Each row is a point. To make a cloud, some directions were put in groups of two or more. Within a group, all points are equally far from the middle, so they leave a hole (a ring in 2 directions, a hollow ball in 3). The other directions are filled evenly. Then the cloud was stretched, turned, moved and blurred a little. How many holes are there, and how many directions does each take, smallest first?

Cloud:
[[-4.9 -0.8]
 [-4.9  2.7]
 [ 2.2 -3.9]
 [ 2.9 -0.8]
 [ 0.7  2.6]
 [ 4.0  3.9]
 [-2.3  7.2]
 [ 2.4 -3.4]
 [-4.5  1.3]
 [ 0.0  5.5]
 [ 4.5  1.3]
 [-5.1 -3.0]
 [-3.3  0.7]
 [ 4.5  2.9]
 [ 0.7  0.8]]
Holes: 0

Cloud (20 x 3):
[[-7.8 -7.6 -1.8]
 [-2.2 -0.6 -3.6]
 [-5.7 -5.0  1.9]
 [ 1.1  3.3  2.8]
 [ 3.9  0.7  4.3]
 [ 2.9  5.6 -0.5]
 [-1.6  2.9 -0.4]
 [-2.6  1.7 -2.5]
 [-4.5 -4.4  3.4]
 [-0.6 -1.1  4.7]
 [-1.5  4.8 -1.7]
 [-1.2  2.0 -2.8]
 [-1.5  0.4 -1.5]
 [-4.0  0.7 -4.7]
 [ 3.0  0.9  3.2]
 [-7.1 -7.1  0.0]
 [ 0.6  1.6  1.4]
 [-4.8  3.5 -2.9]
 [ 0.0  0.4 -3.5]
 [-4.0  4.3 -1.2]]
Holes: 0

Cloud:
[[ -1.3   1.3  -1.5   4.3]
 [  1.0   4.6  -4.3   5.0]
 [ -0.6   1.6  -4.0   2.9]
 [ -1.1   5.2  -4.2  -3.9]
 [  2.6  -0.5  -1.7   2.5]
 [ -2.1   4.0 -10.0   1.2]
 [  0.6  -2.3   2.7  -4.7]
 [ -2.0   4.6  -3.6  -5.0]
 [ -2.6  -2.8   2.5   3.4]
 [ -3.2   1.3  -9.0  -0.8]
 [  3.0  -0.4   0.6   2.5]
 [  0.2   1.1   7.5   2.7]
 [ -2.6  -2.1   0.2  -2.5]
 [ -2.0   0.8  -2.5   1.7]
 [ -1.9   2.5  -0.5  -3.6]
 [  3.4   0.8   5.7   5.5]
 [ -3.0   2.8   7.7  -1.3]
 [  3.3   2.4   3.5   7.4]
 [  2.6   0.3  -4.4   2.9]
 [ -6.3   1.4   0.7  -1.1]
 [  2.1   6.0  -2.2  -1.6]
 [ -0.1   1.1   0.7  -3.0]
 [ -2.3   4.2  -3.7  -1.2]
 [ -2.9   3.5   1.7  -5.3]
 [ -3.4   1.3   1.3   1.8]
 [ -1.9   3.3  -2.1  -2.5]
 [ -5.5   0.9  -6.2  -1.9]]
Holes: 0

Cloud:
[[-1.9 -1.7  3.5  3.1]
 [-1.7  5.0  1.1  4.8]
 [-8.1  3.2  3.7 -1.5]
 [ 2.4  0.0 -3.5 -3.9]
 [-0.3  4.4 -3.2  1.6]
 [-5.7 -1.8  0.2  1.6]
 [ 3.7 -3.1 -3.7  2.7]
 [ 2.2  4.0 -4.3 -2.5]
 [ 3.4 -0.2 -2.6 -5.1]
 [ 1.3 -2.3 -3.0 -3.1]
 [-6.1  1.1  3.0 -2.0]
 [-6.7 -5.6  1.4  3.4]
 [ 1.5  3.5 -2.1  4.1]
 [ 2.4  2.0  4.8  2.3]
 [-1.9 -4.6  2.8  1.7]
 [ 2.7 -4.2  3.1  1.3]
 [ 3.7 -0.6 -1.9 -5.5]
 [-1.9 -0.7  6.3 -4.7]
 [-4.5 -1.8 -4.7  0.3]
 [ 3.5  4.4  1.9 -1.5]
 [-1.9  1.6  0.9  2.7]
 [-0.6  0.5 -3.4  3.2]
 [-3.1  3.9  0.7  3.6]
 [-2.2  2.4  4.0  5.4]
 [ 2.2  2.0 -5.1 -5.7]
 [ 3.6 -0.6  3.6  0.9]
 [-5.5  5.8  6.1  3.7]
 [ 3.6  1.8  0.9 -5.7]
 [-6.8 -4.9 -0.9  2.1]
 [-5.0  0.9  1.1 -4.5]
 [ 1.6 -0.3 -0.1  1.2]
 [ 2.2  5.5  2.6  2.8]]
Holes: 0

Cloud (56 x 6):
[[ -5.2  -1.7   0.5   4.0   2.7  -4.3]
 [ -3.7  -2.4   1.7   0.0  -1.4   3.4]
 [ -2.9  -2.9   0.5   3.8 -10.0   0.7]
 [  0.7   4.4  -0.6  -3.9   3.0   0.2]
 [ -2.1   1.4  -0.4   5.7   0.6  -3.2]
 [ -1.8  -0.9  -5.4  -6.2   2.4   5.3]
 [  1.7   0.4   5.9   5.6   0.4   0.7]
 [  0.2  -1.6  -4.3   3.4  -2.7   3.6]
 [ -0.4  -0.5  -2.7  -5.1  -0.8  -3.8]
 [  1.1   2.4   4.5   3.8   5.3   0.2]
 [  0.5   2.4   6.0  -1.2  -1.7   5.9]
 [  2.5  -7.6  -4.1  -4.0  -3.4  -0.4]
 [ -4.1  -3.5  -3.8   3.2   3.5   0.5]
 [  4.4   1.8   6.2  -3.4   1.6   2.5]
 [ -2.7  -5.6  -6.6  -3.6   5.1   1.2]
 [  0.5  -2.4  -7.7  -8.1  -6.7   3.1]
 [ -0.1   2.9   2.5  -0.6   2.9   4.9]
 [  0.4  -0.7  -3.6  -0.2   3.1  -1.5]
 [  0.6  -5.4  -0.7   0.7   4.2  -5.9]
 [ -3.4  -1.8  -5.8   1.6   1.3   3.8]
 [ -1.5  -4.0  -3.8   4.3  -3.4  -2.3]
 [  0.5   2.1  -0.3  -8.3  -0.4   2.2]
 [ -1.0   3.8   4.2   2.9  -0.8   4.3]
 [ -0.9  -3.7  -7.2  -4.4   2.0   0.7]
 [  2.4  -0.3   5.4  -4.6   5.8   2.6]
 [ -3.0  -1.7   6.9   2.6  -1.2   0.7]
 [ -4.3  -3.3  -5.5   1.5  -4.6  -6.0]
 [  2.8  -1.4  -3.1  -3.5   0.0   4.6]
 [  1.4  -1.3   4.2   0.9   4.4   2.4]
 [ -5.0  -1.3   0.7  -5.7   2.7  -0.4]
 [  0.8   2.4  -5.5  -6.6   1.5  -1.6]
 [ -1.8   2.3   2.2   3.0   4.3   0.9]
 [  1.7   1.3   0.2   2.8   0.4   1.7]
 [  0.1  -1.5  -2.9   2.3   2.1   1.7]
 [  5.9   0.5  -5.0  -1.8   3.4  -4.7]
 [  4.2   2.6   1.4  -5.6   7.3   2.3]
 [  1.8  -3.2   5.9  -5.5   3.3  -4.3]
 [  0.4  -5.0   2.9  -5.6  -4.1   2.3]
 [ -0.7   3.6   2.3  -1.2   1.6   4.0]
 [ -0.6  -4.2   3.3   6.2   6.4   0.9]
 [ -0.3   1.8  -2.8   5.7   4.2   2.2]
 [ -2.3  -2.9   3.1  -5.5  -0.8   3.4]
 [ -1.2   4.5   6.7  -0.7   4.2  -1.1]
 [  0.5  -1.7  -0.5  -7.5  -1.8   4.1]
 [  1.3  -0.7   2.3  -6.0   3.7  -0.5]
 [  3.1   0.0  -4.7  -5.6  -1.8  -0.8]
 [  0.6  -3.6   5.9  -4.0  -1.7   1.8]
 [  3.2  -0.8   1.5  -1.4   3.4  -2.3]
 [ -1.3  -0.3  -3.3  -2.4   6.1  -0.5]
 [ -1.2  -2.4   3.8  -1.7  -1.1  -3.5]
 [  2.1  -1.7   2.2   3.4   4.9   1.8]
 [ -0.4   1.4   1.3  -1.5  -2.9   2.4]
 [  2.0   3.1   2.2  -2.2   6.6  -1.3]
 [  0.4   1.4  -4.8  -0.7   3.7  -2.2]
 [  0.7  -3.3   3.5  -0.1  -0.3   2.0]
 [ -0.5   2.5   3.3   3.8   0.9   3.9]]
Holes: 0

Cloud (87 x 8):
[[-4.6  1.0  4.4 -2.3 -1.8 -0.7  0.3 -3.3]
 [ 1.3 -5.2 -5.3  3.4  1.0 -5.7 -2.8  1.9]
 [-3.3 -8.5 -0.9  5.1 -0.5  2.6 -3.7 -1.2]
 [-3.1  5.1 -4.4  4.2  2.4  0.6 -3.3 -1.6]
 [ 5.8 -4.7  4.9  0.4  1.2 -2.5  2.6 -1.7]
 [ 6.7 -4.8  0.8  4.5  0.5 -2.6 -3.9  1.9]
 [-4.5  4.3 -6.9  1.2  0.5  1.6 -3.6  3.1]
 [-2.4 -6.5  4.8 -2.6  1.2  3.2  3.6  2.7]
 [ 1.6  6.1 -2.0  2.0  4.1  2.4  2.0 -2.0]
 [-5.1 -2.1  2.3  2.5  0.3  3.5  1.1  3.4]
 [-8.2 -1.7 -3.9  3.9 -4.3  0.4 -3.7 -0.3]
 [-1.3 -0.1  0.1  6.5 -1.4 -4.4 -4.9  1.7]
 [ 0.0  2.5  3.3  3.0 -0.5 -5.6  1.2  0.1]
 [ 1.6  0.1  4.2 -4.0 -1.2 -3.1  2.5  5.2]
 [ 1.9 -5.9 -7.3  2.8  6.4  1.3 -3.4  4.5]
 [-0.9 -3.8 -0.7  3.3  4.6  0.0  2.2 -3.1]
 [ 1.4 -1.5 -1.8  8.7  3.1  3.2 -4.9 -1.8]
 [ 5.7  2.9  2.2  2.7 -0.1  3.5  4.0 -1.6]
 [ 1.2  2.0  7.4 -0.3 -0.1  1.8  0.6  2.8]
 [ 0.2  3.8  1.1 -0.8 -0.3 -3.1  2.7  4.8]
 [-3.4 -2.0  1.5  2.0  4.2 -0.3  2.6 -1.3]
 [ 4.6 -4.0  6.4  4.3 -2.6 -1.0 -5.3 -2.2]
 [-1.0  0.9 -0.1  5.5 -2.3  5.8  0.7 -5.5]
 [-2.4 -1.7 -1.4 -2.4  3.4  2.4  0.5  8.0]
 [ 2.2 -2.7 -0.6  2.8  2.2  4.7  4.4  2.4]
 [-2.6 -0.8  0.4  6.4  2.8  1.7  5.1 -3.4]
 [ 1.2 -6.1 -2.5  1.7  3.3  7.3 -4.0  0.0]
 [ 0.4  4.7  0.9  0.6 -1.7 -2.8 -4.5  0.5]
 [-1.8 -6.0 -3.7 -1.3  2.9  0.8 -0.6  0.9]
 [ 1.6  1.6 -4.0  8.5  1.1 -0.3  0.2  0.3]
 [ 3.9  6.1  3.4 -0.2  1.2  4.2 -0.5  0.5]
 [-1.1  4.6 -0.6  3.6 -2.7 -2.1 -3.8 -2.8]
 [-2.5 -3.4 -5.6  3.4 -0.7  6.9 -1.7 -2.8]
 [-5.6  1.2  0.4 -1.5  2.1  2.8  1.2  4.9]
 [ 6.6 -1.1  2.2 -0.2 -0.8 -0.6 -2.9  3.8]
 [-1.5 -0.8 -0.3 -0.9  4.5  2.9  1.3  6.1]
 [ 3.4 -6.3 -2.0  8.9  2.4  0.2 -6.5 -3.6]
 [ 0.8  6.2 -3.2  5.4  2.3  0.7 -6.4 -3.0]
 [ 1.7 -1.7 -4.3  5.6  6.5  0.8 -3.5 -3.2]
 [-2.7  1.0  3.6  3.3  0.6 -3.1  4.1  2.6]
 [-4.3  3.3 -2.3 -0.2  1.0  4.6  2.4  4.3]
 [ 3.8 -4.3  2.9 -2.5 -1.5 -1.0  2.3  2.2]
 [ 0.6 -3.8 -2.8  6.2 -3.5 -0.9  0.7 -4.3]
 [ 2.8  0.6  2.6  4.1 -3.1 -4.6 -2.9 -5.8]
 [ 1.9 -0.7 -3.4  5.6  4.3 -1.5  2.1 -3.8]
 [ 4.2  1.3  6.0 -2.6 -1.0 -4.1  1.4  2.9]
 [ 0.0  4.5  3.1 -1.7 -3.7 -1.6  1.4  1.6]
 [-0.5  2.6  4.4  1.1  4.1  0.3  0.4 -3.5]
 [ 5.2  2.3  0.8  7.5 -1.8 -1.5 -3.8 -3.3]
 [ 5.0 -0.1 -2.6  2.8  0.5  5.0  1.0 -1.4]
 [-0.1 -4.2  2.9  2.4 -2.5  4.8 -0.4 -7.3]
 [-5.4  0.2 -5.9  4.5  4.4  0.8 -1.8 -1.7]
 [ 0.8  1.2  0.7  7.3  0.5 -2.3 -0.8  0.5]
 [ 4.3 -1.7  0.1  8.7 -1.3  2.1 -6.2 -7.9]
 [-0.9 -1.7 -3.6  1.6  0.3 -1.2  0.7 -5.3]
 [-2.5  2.7  0.1  3.9  2.8 -3.0  3.8 -0.4]
 [-3.3 -5.0 -0.7  4.8  1.9  4.6  3.5 -4.5]
 [-0.9  1.9 -4.8  6.4 -1.2 -5.7 -5.4 -0.3]
 [ 0.3 -1.4  4.1 -1.7  0.6 -2.7 -0.8 -4.9]
 [ 2.0  2.5  0.8  5.4  4.6  2.0 -3.9 -0.9]
 [ 1.9  0.0  0.5  8.1 -1.6 -2.9  1.4 -1.4]
 [-2.9  0.3  2.1 -0.2 -1.4  0.3 -6.3  3.9]
 [ 2.4  2.5  4.1  5.1  3.2  3.2  0.4 -3.2]
 [-1.4 -1.0  2.0 -0.6  2.0  9.1  2.9 -3.6]
 [ 5.0  2.0 -0.3 -4.3  4.0  4.4  0.3 -0.6]
 [ 6.0 -4.5  4.1  2.7  2.6 -0.8 -4.5  2.5]
 [-5.4 -2.9  1.8  0.3  2.0 -0.6 -0.7  0.5]
 [ 2.0 -3.9 -0.2  1.4 -2.0  6.4 -0.8 -1.6]
 [-4.8 -3.3 -2.4  4.5 -2.8  3.3 -5.5 -3.9]
 [ 1.7 -3.6  0.6  7.7 -0.1  2.4 -1.9 -8.1]
 [-2.9  1.9 -0.8 -0.9 -0.1  5.6 -5.7 -3.2]
 [-5.2 -0.2 -0.1  1.5  0.7 -2.4 -1.0 -2.9]
 [-1.7 -4.8  3.0  1.5  3.2  5.1  0.8 -0.3]
 [-2.2 -3.8 -2.0 -0.5  5.3  4.6  3.6  1.3]
 [-1.5 -3.0  0.7  3.3  4.8 -0.5  0.4  1.0]
 [-1.3  2.1 -2.3  5.0  3.3 -3.9 -0.1  0.1]
 [-2.1  0.0 -5.6  6.0  0.6  6.4 -1.7  1.1]
 [ 2.6  0.6 -1.3  5.8 -2.0 -3.3 -4.1 -6.9]
 [-3.5  2.1 -1.0  4.1 -1.1  6.4 -1.4 -3.1]
 [-8.6  1.9 -0.4  0.1 -2.2  2.2  1.4 -0.9]
 [-3.9 -3.7  3.7  1.7 -4.3  3.3  3.1 -6.6]
 [ 2.1  2.6  2.4  1.5 -5.0  2.9 -1.0 -4.1]
 [ 2.5  1.2 -3.0  0.3  0.9 -4.6  1.4  2.7]
 [ 4.0 -0.1 -0.6  7.3 -0.1  4.9 -4.4 -2.9]
 [ 5.0 -1.9  2.2  4.5  2.5 -4.3 -3.3 -5.2]
 [ 1.1  1.2  1.2 -2.0  5.2 -0.9  3.0  2.7]
 [ 3.0  2.7 -3.5  6.5  1.3  0.5 -1.6 -8.4]]
Holes: 1 (6)

Cloud:
[[ 3.1  3.8  4.9 -2.8 -3.0  4.2 -0.5 -4.3]
 [-3.1 -2.4  0.6 -4.2 -2.6 -1.4  1.7 -5.4]
 [ 2.0  4.3  1.1  2.2 -3.1  4.6  3.9 -1.7]
 [ 1.1  2.0  7.8 -2.2  3.1  2.3 -0.2 -1.0]
 [-1.0  1.3 -0.3 -1.9 -5.4 -1.5  1.7  2.9]
 [-6.1  1.8 -1.2 -1.0 -2.7 -3.2  4.1 -1.0]
 [-5.0 -3.9  1.7 -4.6  2.2  0.8 -0.9  1.0]
 [ 0.3 -2.7  0.5 -3.4 -5.2  7.1 -0.5  2.2]
 [ 1.2 -4.3 -0.1 -1.2  1.2  6.8 -1.8  1.8]
 [ 0.5 -2.1  1.4 -2.8 -2.4  7.7 -1.1 -3.3]
 [ 6.3 -2.7  3.4 -3.2  2.2  5.1  7.2 -0.7]
 [-2.4 -3.5  3.0 -2.7  1.3  2.8  5.6 -7.8]
 [ 2.8  4.0  0.7 -0.6  0.8  1.8  6.8 -1.2]
 [ 4.7 -1.3 -3.8 -7.6  3.2  2.1  2.2  0.4]
 [ 4.4  0.4 -1.8 -8.1 -1.0  1.9  0.3 -1.4]
 [-6.6  1.6  1.7  1.2 -3.6  4.2 -0.1 -5.8]
 [-5.4 -0.8 -1.9  1.0 -4.2 -1.3  0.6 -5.8]
 [-3.4  2.1  7.0  0.6 -4.6  0.9 -0.4 -1.8]
 [ 7.4 -1.5  3.3 -5.7  2.0  1.0  6.1 -3.6]
 [ 5.8 -2.0 -0.4 -7.9  1.6  1.5  1.7 -4.3]
 [ 3.9  2.8  1.0  0.4 -0.8  3.6 -2.3  2.8]
 [ 0.8 -0.4  3.4 -1.8 -6.0  6.6  3.8 -4.8]
 [-2.0  5.1  5.1 -2.6 -3.1 -0.8  3.8  0.2]
 [ 3.0  3.6 -1.9 -0.4 -3.7  0.0 -0.4 -2.9]
 [-6.9  2.7 -0.8 -5.7 -3.8  1.1  4.7  5.2]
 [ 2.2  4.2 -1.5 -1.4 -1.0 -0.6  1.8  6.3]
 [ 1.8  3.5  0.8 -2.4  3.6 -0.4  5.4  2.4]
 [ 5.6 -3.5  1.5 -4.2  5.4  4.9  0.3  0.5]
 [-3.1 -3.6  2.6 -3.6  0.4 -1.1 -1.0 -5.7]
 [ 1.6  5.9  1.2  1.6 -3.1 -0.8  2.4 -2.6]
 [-3.6 -2.3  2.6  2.9  1.6  0.4  5.7 -3.4]
 [-0.2  0.3  2.4 -1.0  1.9 -3.1  3.2  1.3]
 [ 4.4  1.4  1.4 -5.4 -2.9  6.3  3.1 -4.1]
 [-2.4  3.8 -1.8  3.4 -3.6  4.1  3.3  3.6]
 [-2.2  1.5  5.0 -3.3 -0.4  1.7 -3.9  0.6]
 [-7.2  3.3  2.1 -5.0 -4.2  0.3  1.0 -1.2]
 [ 5.1 -0.7  3.4 -6.8  1.3  1.2  2.9  5.7]
 [-3.7 -1.1  1.9 -6.2  2.0 -1.2 -0.8 -2.6]
 [ 7.9 -3.4 -1.0 -4.6  4.5  1.3  2.6  2.5]
 [-1.7  4.6  5.4  0.9 -4.5  0.2 -1.5 -3.2]
 [-3.2  1.4 -1.3  1.8 -5.7 -2.8  2.9 -0.6]
 [-1.8  0.2  0.7 -1.7 -2.9  3.9  6.0  4.9]
 [ 0.8  6.2  1.8  1.1 -2.2  2.5 -1.3  0.6]
 [-3.8  3.6  2.3 -6.0 -2.4  1.9 -3.2  3.9]
 [-2.3 -0.5  2.7 -0.9  3.4  5.6  0.8 -5.1]
 [ 3.1  1.7 -3.8 -4.0  2.3 -0.5  3.4  0.7]
 [-2.3 -6.2  2.3 -2.3  1.0  2.4 -0.9 -0.7]
 [ 7.7 -0.3  3.9 -3.3 -1.1  5.5  6.1 -1.2]
 [-3.0 -1.7 -1.1 -0.8 -0.8 -0.1  6.6  1.6]
 [ 4.5 -1.8 -0.4 -0.3  4.3  0.4  1.0 -5.9]
 [-1.7 -1.2  2.6 -6.5  4.7 -0.3 -1.2  0.9]
 [-6.0  1.4  3.5 -1.8 -0.2  1.1 -3.1  4.6]
 [-5.3  2.7 -4.3  1.2 -3.0  0.9  5.1  6.8]
 [-0.7 -6.5  3.0 -2.9 -1.5 -0.6  0.7 -9.5]
 [ 3.1  2.7 -1.1  0.3 -2.7  5.4 -2.1 -1.1]
 [-7.3  2.6  1.3  4.8 -6.1  0.8 -2.4 -2.7]
 [ 2.4  2.0  3.9 -1.2  1.2 -1.7  4.7 -1.0]
 [ 4.2 -3.0  0.4 -4.3  3.2  3.8  5.1 -5.7]
 [-7.1  2.8  2.3 -2.4 -4.2  5.2  1.3 -1.1]
 [-5.1  0.9  4.4  0.4 -2.0  4.2  2.5  3.6]
 [ 2.1  4.6 -4.9 -2.8 -1.8  0.2  0.8  3.6]
 [-5.2  0.1 -1.3  0.1 -3.0 -0.5 -5.7  0.1]
 [ 2.8  2.6 -3.7 -3.0 -1.7  4.4 -3.0  1.8]
 [-3.5  0.0  5.2  2.5 -1.7 -1.3  3.9 -0.3]
 [ 1.4 -0.1 -1.6 -2.6 -2.6 -3.3  3.0  1.0]
 [-3.1 -0.2  8.0 -0.3  1.4 -2.0  4.4 -3.1]
 [ 0.5 -7.4  3.3  1.0  0.9  2.6  1.4 -6.0]
 [-4.4  0.5  0.9 -4.9 -6.0  2.1  1.4  0.3]
 [ 0.9  2.7 -2.1 -8.6  4.0  2.0  4.4  2.2]
 [ 0.4 -5.5 -2.6 -6.3 -2.4 -1.1  3.1  0.2]
 [-3.8  1.8 -2.9  1.8 -5.4  3.8  0.4  5.2]
 [ 2.5 -3.7  3.7 -4.4  0.8  0.7 -1.1  4.6]
 [ 3.2 -0.6  1.5  2.2 -3.3  5.4  3.8  0.3]
 [-6.6  4.9 -1.1  1.3 -5.2 -1.6 -2.7  0.4]
 [ 8.5 -1.5  3.4 -4.3  1.4  3.2  7.0 -2.9]
 [ 4.4 -1.4  6.0 -0.9 -0.6  1.7 -2.9 -2.2]]
Holes: 2 (2, 3)
